Each row is a point. The points of each table are mixes of a few directions, plus a little noise. Count the directions of each table, and those that both share. Where both have some left over, give the other angles between the two spaces (their principal angles), to ten degrees, smallest first.
In the rows, 128 means zero.

First, 5 rows:
[[136 123 150]
 [141 120 165]
 [139 120 163]
 [ 92 152  18]
 [132 124 142]]
Second:
[[159 202 216]
 [118 102 100]
 [115 106 104]
 [120 112 110]
 [123 115 112]]
Directions: first 1, second 1, shared 0; angles 50

First, 6 rows:
[[154 145 130 101 133 152]
 [180 161 130  74 137 175]
 [ 68  90 124 191 118  74]
 [160 149 130  95 134 157]
 [145 139 130 110 131 143]
 [ 61  84 124 199 117  66]]
Second:
[[ 55  82 124 204 115  61]
 [145 139 129 111 132 144]
 [ 97 107 126 161 122  99]
 [111 116 127 148 125 111]
 [173 157 132  81 136 168]
 [190 168 132  64 137 185]]
Directions: first 1, second 1, shared 1

First:
[[107 154 143 146 120 127  88 111 124]
 [127 164 127 188  49 191 129 117  59]
 [209 109 115  38 152 124 135 179 141]
 [125 124 130 163 161 123 122 124 132]
 [110 157  81  77  84  87 107 180 165]
 [151 108 162 154 163 156 140  92 103]
 [ 82  95 137 192 191 111 153  93 151]
 [110 115 132  68 102 112 146 119 146]]
Second (8 x 9):
[[130 160 144 170 154 123 112 136 114]
 [ 91 171 180 116 150  87 164 149 127]
 [131 141  93  12  86  80  77 117 175]
 [119 116 121 192 130 164  95 150 123]
 [ 98  31 125  79 121 133 218  71 153]
 [152 163 149 124 114 143 158 177  92]
 [141 133 108 154 133 135  81 118 131]
 [163 110 105 174 140 159 118 104 109]]
Directions: first 5, second 5, shared 3; angles 60, 90

First, 9 rows:
[[135 138 106 132  61  82  65 133 107 162 105 186]
 [119 126 130 144 149 149 174 137 125  75 126 121]
 [106 118 153 123 147  95 183 154 116 134 196 106]
 [156 141 112 128 133 130  76 120 147 161 117 150]
 [146 142 105 135 100 117  76 126 127 144 103 170]
 [120 114 134 112 131 184 128  90 140 103  72  80]
 [115 121 150 125 164 117 183 150 127 122 185  99]
 [151 145 105 151 148 146 119 131 141 108 117 160]
 [101 106 153 104 117 130 146 114 120 139 129  77]]
Second:
[[155 149  95 148 113 132  78 127 132 124  91 184]
 [110 114 148 116 138 125 159 128 124 132 150  94]
 [106 110 155 112 140 125 168 130 124 132 158  80]
 [144 141 108 139 119 130  97 128 131 127 106 164]
 [103 107 158 108 142 126 173 130 123 131 161  76]
 [120 122 137 122 132 128 141 128 127 129 138 114]
 [133 133 124 131 126 128 119 128 128 126 121 138]
 [115 117 144 118 135 126 152 129 125 131 147 100]
 [185 176  58 172  95 137  23 123 139 119  52 249]
 [106 110 154 111 140 125 167 129 123 132 158  84]]
Directions: first 4, second 1, shared 1

First, 10 rows:
[[ 90 162 140 169 111  97  75 140 153 162 164 100 169 135 158 127 117 155]
 [144 126 114 122 132 138 160 102 116 132 110 158 110 116 114  82 137  93]
 [121  97  82 112 130  85  86  92  84 123 137  97 140 110 169  56 137 105]
 [ 59 116 167 159  99  93 163 126 141 162 183  98 144 118 100 134 146 120]
 [146  95  85 118 109 144 167 124 148 134 108 168 144 114 118 142 153 118]
 [136 168 121  98 142 122  91 108 109 112 121  94 110 141 155  74  88 112]
 [107 102 134 147 131  98  92 137 110 129 152 102 145 123 145 140 143 149]
 [163 127 140 157 158 145 101 146 112 122 106 167 118 128 133 143 142 152]
 [194 130 104  93 160 169 119 131 110  88  74 160  98 137 136 133 115 130]
 [119 157 192 105 108 188 227 175 197 117 125 135 102 159  51 249 102 146]]
Second:
[[118 134 179 171 107 105 110 113 116 151 128 137  88 102 139  76 118 128]
 [126 129  60  88 187 139 160 120 105 105 148 119 177 161 103 126 157  87]
 [111 126 114 108 109 129 151 130 154 127 139 114 146 133 119 153 122 124]
 [152 139 184 167 100 139  83 159 152 136  99 153  92 116 152 165 102 185]
 [120 133 134 130 114 125 137 131 141 136 133 122 129 127 125 133 123 129]
 [159 106 160 138  86 132  83 147 140 121  88 140  87 104 165 159 101 179]
 [140 163 137 143 153 156 123 163 154 129 128 144 150 156 116 182 127 154]
 [129 119 147 162 162  97 108  83  51 139 133 141  90 101 133  11 150  85]
 [ 98 104  38  47 134 128 198 110 139 106 160  82 194 152 100 146 145  76]]
Directions: first 6, second 4, shared 3; angles 80

First, 10 rows:
[[115 129 141 122 105 103 157 135 114 129 131 148 119 149 140 107 140 108
  148 139 118 108 156 112]
 [ 75 111 122 124 143 135 160 123  98 103 146 135 131 197 123 118 115 159
  150  56 160 148 148 101]
 [138 147 184  38  39 100 111 157 139 199 123 186  81  79 153  42  82  61
  146 173 103  70 207 172]
 [ 91 107  91 148 169 158 122 117 119  96 139 110 136 181 117 143 101 178
  133  45 180 169 113 101]
 [108 124 124 165 120  77 196 131 108 105 133 141 137 174 144 132 188 110
  153 153 108 100 141  74]
 [177 122  60 200 191 179  37 113 181 106 107  62 153  79 106 207 124 160
   79 129 157 180  33 131]
 [170 152 172  98 120 140 115 122 136 158 122 127 134  58 116 132 134 115
   97 186  81 118 113 197]
 [117 122 112 139 103  94 146 142 129 125 128 146 116 154 151 110 141 101
  153 137 133 104 157  81]
 [104 113 106 164 174 142 154 110 109  86 138 105 151 175 113 166 147 171
  126  85 145 164  98 101]
 [178 153 165  88 114 155  80 128 150 172 117 123 126  37 116 126 107 115
   93 178  90 125 111 208]]
Second:
[[ 70 128 105 154 128 148 102 174 156  92 136 110 111 104 131 162 104 124
  125 100 158 142 125 113]
 [209 110 104  87  73 106 159 122 130 127 169 172  92 178 127 142  98 140
  192 135 146  65 216 164]
 [149 131  98 174 136 133 124 147 156  93 135 107 128 101 123 198 147 129
  123 162 124 121 106 132]
 [ 85 134 151 128 145 139 156 135 107 109 135 121 139 127 116 139 140 140
  117 113 117 145 116 135]
 [158 121 136 142 182 104  92  40  95 205  62 112 182 156 140  24 172 120
   84 128 106 174  48  66]
 [105 154 200  15  36 132 120 179 138 177 148 185  69  65 142  65  54  83
  148 146 111  78 225 209]
 [ 92 123 109 171 168 138 116 125 128 109 113 101 146 134 126 140 143 139
  110 103 142 165  83  89]
 [156 121 116 156 158 122 156  99 110 113 130 116 152 156 117 156 164 150
  125 135 117 136 103 118]]
Directions: first 4, second 5, shared 3; angles 70

First (8 x 32):
[[129 120 108 126 137 119 142 126 147 126  87  89 125 137 118 121 111 141
  136 126 180 162 154 151 120 126 128 132 163 164 109  96]
 [176 159 140  96 158 186 121 152 167 110 237 190 143 158 136  97 137 100
  127 124  59 139   7  93 103 161 102 115  93  10  77 179]
 [ 93 122 145 118 109 104 112 129  89 143 127 134 110 113 139 164 154 124
  137 155  91  94 162 131 161  98 140 149 117 137 194 131]
 [129 113 122 127 144 126 136 113 122 140  95  97 124 158 116 145 126 134
  141 117 174 145 154 138 142 119 132 136 169 169 109 116]
 [122 136 121  98 151 108 144 100 114 116 127  86 121 151 140 177 116 133
  137 151 164 137 163 171 145 128 120 151 132 132 122 104]
 [117 134 112 135 117 103 141 120 133 110 102 103 130 100 135 127 104 142
  116 139 155 133 162 157 115 136 127 126 115 144 136  97]
 [141 126 146 225  92 133 127  94  96 123 119 172 165  78 129 104 110 133
   66  67 129  59 127  82 109 167 139  68  66 148 111 170]
 [116 113 131  99 118 145 101 190 157 156 130 154 105 130 112  90 167 117
  164 145  72 154  95 101 130  89 137 146 170 119 167 132]]
Second:
[[145 132 131 113 145 144 129 130 136 127 154 136 129 152 125 129 134 120
  135 127 118 138  97 120 129 132 121 131 133 104 109 143]
 [127 123 118  76 157 125 137 134 141 134 123  91 110 171 124 151 135 125
  164 151 151 170 135 156 142 109 124 161 176 133 119 105]
 [110 127 131 175  89 103 128 121 110 125  96 138 138  72 133 114 116 138
  100 117 126  92 161 121 118 133 139 106  93 159 158 124]
 [130 126 122  93 150 130 134 132 140 131 128 105 115 159 124 143 134 126
  153 143 143 159 131 146 139 115 123 151 161 130 119 113]
 [148 142 154 204  93 151 115 119 110 116 168 208 163  76 136  88 122 118
   69  82  71  57  78  66 100 171 131  69  42  88 120 189]
 [143 131 129 107 145 144 126 133 134 129 153 131 128 155 127 130 134 121
  138 129 121 143 102 126 134 131 121 134 137 102 108 137]
 [ 89 110 105 106 122  85 138 128 127 134  57  64 103 118 125 152 122 149
  153 163 178 157 209 177 144  91 137 160 173 194 169  66]
 [142 141 153 204  91 144 113 122 111 118 161 199 164  72 137  90 121 121
   74  84  77  60  91  72 102 166 134  72  46 101 125 181]
 [123 119 113  69 160 119 136 136 144 134 110  79 104 174 122 158 132 132
  171 160 161 179 151 165 147 102 123 166 189 143 124  94]]
Directions: first 5, second 2, shared 2
